Each row of a before or after table is a point. One or more steps were done to the points. Then noise was added and the rows were shuffled. The steps act on columns, c1 being the first. What was done? A step turns or swaps two columns, mirrors them in a line or flattens them onto one, adds a multiple of one to another, or multiplies or shifts one. Angles are multiples of 10 degrees, from the lower column toward the higher: turns from -170 to 170, lines from 10 to 170 but not 90. Use the fewest steps. Two steps may share a column if one is a turn and the other turns, adds or multiplies; they go together, in the order done. Otherwise the lowest column goes first.

Before (9 x 2):
[[-52   4]
 [-28  25]
 [  8 -39]
 [ 34 -53]
 [ 24 -22]
 [-14  20]
 [ 39 -55]
 [-37 -16]
 [ 20 -49]]
After:
[[-36   8]
 [-55  34]
 [-55  33]
 [-15  22]
 [ 20 -31]
 [-23 -39]
 [ 21 -13]
 [-50  18]
 [  2 -53]]
Steps: swap c1 and c2

Before:
[[ -7   6  23  35  14  16]
 [-13  28 -16 -48 -58  22]
 [-24  -4 -39  -5 -15 -13]
 [-34   7  22 -32   4  -8]
 [ 34 -29  33  31  39 -12]
 [-12  28 -32 -31 -11 -33]
 [  1 -36  -6   9  21 -19]
 [  3 -16  36  21  -9 -29]]
After, 8 rows:
[[ 12 -19   9  22 -37 -33]
 [ 52 -24  49  30 -18 -11]
 [-29  -1 -31  -5  30 -15]
 [  5 -34  18  14  16 -21]
 [-25  24 -17 -33  24 -33]
 [-51   7   7 -33 -19  -9]
 [-40  30 -59 -48  -2  25]
 [ 13   3  23  40 -16  13]]
Steps: add 0.5 times c4 to c1; turn c3 and c5 by -70 degrees

Before (13 x 11):
[[-13   6 -13   2 -13  -4  -1 -13  13 -21 -34]
 [-30   8  -8  11  11  -7  17   3   4   9   9]
 [-18   6   5  12  28  13  22  12 -10  -6 -10]
 [-39  15  22 -48 -10 -16 -12  37   8  43  12]
 [-31  13  19 -13   2  -3 -37  12   0  29   8]
 [-41  -3  23 -31 -10  -2 -15  27  -1  13  31]
 [ -8  22 -12  17   2 -18  18  21   3  -7  17]
 [ -6   0   3  -2  20 -26  15  -1 -16   1  11]
 [  1 -15  -4  12  -6  10  -3  12   7   6 -25]
 [  1  17 -29   1  17   8  26  -1 -11  -5  15]
 [-18   3   5  11 -48  -1  -4 -17  -2  14 -30]
 [ -1  18  19  11 -19  14   1   1   3  -3 -24]
 [-16  11 -11  12 -18   1  -3  12 -20  -7 -29]]
After:
[[-10 -19 -10  43 -17   0  -2  13 -20  -6 -28]
 [ -2  -9  20   7 -18 -12   4   3   3  -6 -21]
 [-12 -24   6  29  28  -7  24  11 -11 -11  -8]
 [-27 -34  24 -26  -9  -1 -16  26   1  12  31]
 [ -5  -8 -10  12   4  18  17  24   3   0  17]
 [ -1 -45  -2   2  -6 -12  -1  12   4   2 -26]
 [-27 -13  20 -61  -8   3 -13  38  10  45  11]
 [  3 -11 -30  19  16  -5  26  -4 -12  -7  15]
 [-11 -26   5  13 -49  -4  -3 -17  -2  11 -30]
 [ -4 -31   6  21  19  24  17  -1 -16  11  12]
 [-24 -18  18 -13   3  -6 -37  13  -1  27   7]
 [ -9 -23 -15 -19 -15  10   1 -12  13 -17 -34]
 [-21 -21  -9   5  10   3  13   4   2  12   7]]
Steps: multiply c1 by 0.7; shift c2 by -30; add -1.5 times c9 to c4; mirror c6 and c10 in the line at 100 degrees

Before, 9 rows:
[[ 44  -5   5 -15  -8   3  19  15  -4  12   5  -6 -10  10   2  -9  19  -5]
 [ -5   5   2 -15  -9  -6  -2  -4  -3 -15  -2   0 -22   5   8 -10  14  -6]
 [  0 -16   6   1 -12 -17 -20  -8 -11 -12  -8  -5 -14  -8   7   9   9 -15]
 [ -2  10   5 -10 -14 -14  18   1 -11 -16  -6  10  -2   9 -20   2 -60 -10]
 [ -1   7  -1 -12 -18   2  13  14  -6  -3  -6   1  37 -32   6  -4  15  -8]
 [ -5   2 -32  -4  18 -16 -16 -10   2 -18  -7  12 -16  -2   7  10   8 -17]
 [ -1   6   1 -13 -18  -3   6  -8   2  -5  -7  12  28  10   5   9  15  -4]
 [ -5  -8   0  15  -3  -4  15  12  -9 -20  14 -10 -13  11   7   5  21  -9]
 [  0 -19   1   3   6  -1 -17  -9 -10  11  12  13 -13   5 -12   2  14 -19]]
After (9 x 18):
[[ -5   5  10 -15 -16  -8  -2  -4  -3  12  -2  -9 -16   7   6 -10  -5  13]
 [ -5   2  34  -4   9 -18 -16 -10   1 -13  -7 -15  -2  -3   1  10 -18  21]
 [ 44  -5 -12 -15 -18   2  19  16  -4  -4   5   2 -10  16   3  -9  -9   9]
 [ -1   7   3 -12 -24   0  13  14  -6   1  -6  18  33 -51   7  -4   0  -6]
 [ -1   6   4 -13 -23  -5   7  -8   2   4  -7   4  30  16   3   9   0  -6]
 [ -5  -8  15  15 -16  -6  15  12  -9  13  14   4 -12  17   5   4 -14  13]
 [  0 -19  -9   4  -5   3 -17  -8 -10  -6  13 -15   2   8 -11   2 -15  22]
 [ -2  10   9 -10  27  -6  18   1 -12  14  -6  -8   6  14 -24   3  55  10]
 [  0 -16   5   0 -15 -19 -20  -8 -12  12  -8   1  -9 -13   0  10   1  18]]
Steps: turn c3 and c10 by 130 degrees; mirror c5 and c17 in the line at 160 degrees; turn c6 and c15 by 20 degrees; turn c13 and c18 by -160 degrees; turn c12 and c13 by 150 degrees; multiply c14 by 1.6

Before, 8 rows:
[[ 22  21   8   6  -2  -6   2   2  27  10 -11  11  26 -15  -9 -54   1 -14
  -20   1 -31  16  -5  13]
 [  5  20   7  17   3   4 -18 -23  32   0  23 -13   9  14   3  18   6  14
   48   2  29  10  10 -55]
 [  2  14   6   8  10  11  -6   1  28  -5  17  -8 -20   0  -3   9  13  11
  -18  -7   1   4   8   7]
 [ 10   2   6   3  -4  -8   1 -12  23  -4  -3 -12   8  26   8   6  19  -6
   19   4  28  15 -16  20]
 [  0  15   7   2   7  -3  -1  -6  -8  16   3 -11  24  25  -9 -32 -37  10
  -20 -48   8  11  10  14]
 [  7   0  -4   7  -4  -1   0   3 -48  -1   1 -10  18  13   1  17  16 -26
  -15   0  21  17 -29  16]
 [ 20  -1   0  10   2  -8   0 -22  19   9   3  -3  19  -7  -2  17   7  16
    7   2 -44 -32  10  11]
 [ -1  20   9 -60  -7   4   4 -40  24  -5 -12   3   4  10  -5  19  -9   5
  -17  -8  29   1   8  11]]
After:
[[  3  22   9  18   8   4 -19 -12  31  -1  24 -23  10  21   3  18   6  16
   49   3  30  11   9 -59]
 [  0  16   8   2  13  -4   2   6  -7  16   3 -22  11  33 -13 -33 -38  11
  -19 -50   7  25   9  14]
 [  7   0  -5   9 -14  -1  -1   3 -49  -1   1 -19  15  18   0  17  15 -27
  -16   2  19  14 -27  15]
 [  8   4   7   4  -6  -6   1  -3  22  -4  -6 -21  15  29   8   6  19  -4
   19   5  30   6 -15  18]
 [ -3  21   9 -62  -5   6   4   3  22  -3 -12  -8   2  10  -2  18  -8   3
   -9  -7  27   5   9  12]
 [ 22  22   7   4 -11  -6   3   5  26   9 -13   2  16 -18  -9 -51   1 -14
  -19   1 -31  26  -7  11]
 [  4  15   5   9  16   9  -7   3  31  -6  14 -18   3  -1  -2   9  12  10
  -16  -8  -3 -19  10   8]
 [ 20   0   2  11  10  -6   0  -3  18   8   2 -11 -33  -8  -1  17   6  15
   11   3 -45  19  10   9]]
Steps: add 0.5 times c18 to c5; flatten c8 and c19 onto the line at 100 degrees; shift c12 by -10; swap c13 and c22; multiply c14 by 1.3
